Rows are points. Each copy is the shape, with its points in the same order, stretched, turned, moved and blurred by noise. Say if it was mirrored as well.
(in the rows, 128 means zero)

Shape:
[[120 170]
 [160 112]
 [119 117]
 [116 114]
 [137 171]
 [130 109]
 [117 127]
 [179  87]]
Copy 1, 8 rows:
[[165 139]
 [127  87]
 [118 123]
 [116 124]
 [170 124]
 [116 110]
 [127 128]
 [109  65]]
Copy 1 is: only turned
Copy 2:
[[168  94]
 [137 161]
 [120 123]
 [118 125]
 [175 107]
 [118 139]
 [131 116]
 [122 190]]
Copy 2 is: mirrored
Copy 3, 8 rows:
[[189 120]
 [110 155]
 [132 103]
 [127  98]
 [183 147]
 [124 117]
 [142 107]
 [ 75 166]]
Copy 3 is: mirrored
Copy 4, 8 rows:
[[174 104]
 [137 160]
 [133 117]
 [118 122]
 [180 121]
 [117 128]
 [134 117]
 [117 185]]
Copy 4 is: mirrored

Shape (6 x 3):
[[155 124 154]
 [ 98 155 132]
 [101 126 135]
 [105  72  86]
 [111 127 119]
 [144 146 131]]
Copy 1, 6 rows:
[[168 116 137]
 [111 102 111]
 [115 129 124]
 [112 208 105]
 [122 136 112]
 [154 110 114]]
Copy 1 is: mirrored
Copy 2 (6 x 3):
[[139 115 159]
 [115 160 121]
 [106 137 124]
 [110  88  72]
 [122 129 107]
 [142 138 143]]
Copy 2 is: only turned
Copy 3 (6 x 3):
[[167 122 132]
 [124 117 206]
 [121 101 169]
 [ 75  90 107]
 [114 112 160]
 [141 136 155]]
Copy 3 is: only turned
Copy 4:
[[146  84 118]
 [148 147 168]
 [122 127 166]
 [ 39 133 135]
 [116 136 144]
 [151 123 117]]
Copy 4 is: only turned

Shape, 11 rows:
[[109 113 134 144 225 137]
 [110 120 153 156 107 149]
 [110 122 145 136 144  98]
 [116  96 152 125 107 125]
 [125  91 131 141 102 144]
 [126  94 142 148 105 117]
 [109 195 135 117 105 146]
 [117 155 211 149 126 141]
 [158  87 119 136 162 103]
 [124 156 114 146 119 103]
 [117 107 121 137 130 144]]
Copy 1 (11 x 6):
[[ 54 139  83  61 135 171]
 [126 120 150 110 100  98]
 [145 125 109  93 148 108]
 [162  89 147  82 124 110]
 [142  81 149 110  96 111]
 [153  90 131 102 106 100]
 [141 157 164 171 162 111]
 [146 171 158  95 103 103]
 [140  88  86  88 107 154]
 [140 127 111 165 144  97]
 [115  98 136 110 119 129]]
Copy 1 is: mirrored
Copy 2:
[[137 140 168 158 207  88]
 [107 124 131 168 137 146]
 [108 122 138 155 127  95]
 [ 85 111 130 136 128 127]
 [100  94 111 143 146 141]
 [ 97  89 121 150 129 124]
 [159 180 110 143  88 137]
 [116 154 194 171 111 149]
 [135  69 141 130 155  95]
 [156 127 110 162 101 101]
 [118 114 118 143 158 124]]
Copy 2 is: only turned
Copy 3 (11 x 6):
[[133 144 139  82 111  47]
 [131 115 159 167 128 118]
 [129 158 133 132 149 109]
 [136 116 133 150 163 127]
 [146 104 127 162 138 121]
 [146 121 121 162 156 120]
 [ 93 154 175 117 102 182]
 [140 147 209 156 151 115]
 [181 129  99 110 140 105]
 [121 171 126 135 117 150]
 [128 116 129 138 121 113]]
Copy 3 is: mirrored
Copy 4, 11 rows:
[[107  65 131  78 172 168]
 [132  97 132 143  96 125]
 [115  93 127 131 152 102]
 [118 111 134 126 104  93]
 [126 108 113 115  84 104]
 [134  97 117 132 109  88]
 [110 152 153 178 128 151]
 [139  79 192 158 131 123]
 [136 105 115  72 154 108]
 [130 132 112 157 148 116]
 [110 112 115 114 111 125]]
Copy 4 is: only turned

Shape, 12 rows:
[[ 72 173 147 141 116 133 146 105]
 [ 77 100 107  99 144 159 110 119]
 [151 111 132 164 127 139 114 115]
 [ 86 122  91 112 100 152 162 155]
 [ 95 129 107 143 151  73  99 138]
 [163 134 123 127 156 158 113 122]
 [ 96 143 100 143 132  70  97 132]
 [146 122 152 131 146  86 163 107]
 [164 172 135 130 100  79  90 127]
 [123 119 145 164 115 119 120 151]
 [150 101  77 138  82 124 140  88]
 [154 112 155 126 135 106 164  79]]
Copy 1 (12 x 8):
[[ 95 137 156 127 112 182 127 154]
 [ 82 118 118 108 119 106 101 130]
 [162 102 105 111 118 138 141 129]
 [ 98 146 119 108 110 117 131 193]
 [120 143 124 194 109 105 139 113]
 [154 118 123 111 162 129 121 120]
 [133 160 120 193  96 114 134 119]
 [133 144 125 141 132 151 197 102]
 [188 190 137 151  97 135 151 113]
 [147 112 138 127  96 129 156 145]
 [155 150  47 107  88 137 155 144]
 [130 137 107 108 125 166 195 103]]
Copy 1 is: only turned
Copy 2, 12 rows:
[[ 89 165 126 106  93 127 167 158]
 [ 99 152  86 104  73 145  89 131]
 [120 117 119 142 135 151 138  98]
 [102 158  89 141  80 168 116 181]
 [ 97 113 125 157  75  99 110 127]
 [138 141 105 127 149 129 109 124]
 [113 122 132 163  71 101 121 125]
 [118  90  99 127 129 116 175 146]
 [176 114 166 146 106 110 147 140]
 [ 97 114 138 143 116 155 134 129]
 [161 119  88 170  91 165 160 106]
 [130  88  88 113 132 132 184 128]]
Copy 2 is: only turned
Copy 3 (12 x 8):
[[134 127 129 170 152  93 158  85]
 [201 150 103 148 130 160 163 134]
 [140 101 147 149 124 127  94 140]
 [137 114 120 139  91 131 190 135]
 [162 191 141 162 119  95 122 147]
 [141 112  97 142 142 137 104 154]
 [150 186 128 163 107  92 117 134]
 [141 113 151 104 142  71 102 134]
 [ 94 154 129 130 101  94  77 104]
 [127 137 174 154 117 121 124 142]
 [160  71 118 134  58 108  97 127]
 [152  89 139 101 140  84  98 116]]
Copy 3 is: mirrored
Copy 4, 12 rows:
[[126 145 111 162 110 162 180 101]
 [104 125 102 119 118 148 117  73]
 [138 100 151 143 130 124 119 135]
 [114 147  86 135  84 135  97 130]
 [120 132  99  93 151 113 164 124]
 [147 111 144 118 135 160 100 135]
 [128 122  92  95 137 119 177 137]
 [158 162 164 124 129 110 149 126]
 [123 104 140  95 117 152 171 181]
 [104 119 135 151 134 131 139 148]
 [172  92 121 115  71  90 117 142]
 [169 145 180 130 110 106 145 109]]
Copy 4 is: mirrored

Shape:
[[116 113 149  78 152 122 115 123 121]
 [116 102 183 121 108 105 111 125 131]
 [102 132 148 120 126 181 109 128 113]
 [144 130 108 149 131 116 121 155 123]
 [102 115 129 154 128 110 125 120 160]
 [136 162 100 142 113 130 151 151 136]
 [124 121 139 106 112 206 134 118 110]
 [135 167 112 185 154 119 167 170 124]
 [169 153 117 154 169  93 188 145 132]
 [ 99 133 174 103 123  95 111 117 142]
 [ 88 108 139 129 117  79 140 134 119]
 [144 151 109 135 134 141 130 103  91]]
Copy 1, 12 rows:
[[118 145 107  93 141 132 153 136  79]
 [113 137 124 109 166 137 111  92  99]
 [120 131 113 154 131 140 112 134  87]
 [147 156 122 138 134 114 140 112 156]
 [146 133 115 104 122 157 110 103 141]
 [153 128 148 139 120 113 138 135 170]
 [ 97 113 107 158 120 123 126 151  91]
 [202 117 150 151 124 108 152 112 166]
 [192  99 139 114 136 101 202 122 167]
 [128 141 140  84 160 159 118 111  96]
 [136 135 142 100 128 123 126  81 112]
 [120 120 126 160 109 133 174 121 131]]
Copy 1 is: mirrored
Copy 2, 12 rows:
[[110 123 135 157 124 127 142 167  77]
 [152  70 137 149 149 104 165 128  66]
 [165 128 119 142  69 145 141 177 100]
 [144 117 131 107 137 133  72 123 138]
 [127 105 127 149  99 105 127  78 103]
 [129 140 161  98 114 118  78 123 151]
 [159 120 112 102  54 123 149 198 114]
 [158 174 135 137 135 103  32 109 170]
 [120 168 125 119 163  58  38 106 143]
 [123 111 160 170 144 115 163 128  62]
 [111  99 162 166 155 104 149 120 143]
 [147 170 116  90 129 134 119 132 148]]
Copy 2 is: mirrored
Copy 3 (12 x 9):
[[119  94 114 107 180 162 112 164 132]
 [127  98 158 118 187 141 146  90 124]
 [126 138  96  70 143 112 126 142 101]
 [113 115 133 158 109 124 133 139 126]
 [150 166 154 156 163 139 145 124 135]
 [102 142 147 130  66 137 146 149 127]
 [120 132  92  56 102 137 117 126 102]
 [140 136 152 174  63 127 168 171  71]
 [151  88 181 192  70 179 146 174  94]
 [125 110 161 107 193 142 142 137 145]
 [132 129 122 155 160 158 185 106 138]
 [151 102 112 124 100 113 141 155 153]]
Copy 3 is: only turned
Copy 4 (12 x 9):
[[ 90 163 145 147 109 165 130 128 114]
 [100 128 130 144 115 146 152  92 106]
 [125 146 175 177 128 137  93 126 119]
 [135 130 118 118 119 122 106 132 148]
 [ 95 137 138 126 127  90 130 127 144]
 [144 112 157 132 114 107 101 151 184]
 [145 153 188 186 114 144  85 106 139]
 [129 105 101 126 149 120 100 155 186]
 [122 130  76 116 135 141 143 140 194]
 [ 90 135 147 146 118 140 159 129 112]
 [ 73 110 128 140  94 117 122 134 139]
 [144 153 116 172 103 123 101 141 137]]
Copy 4 is: only turned
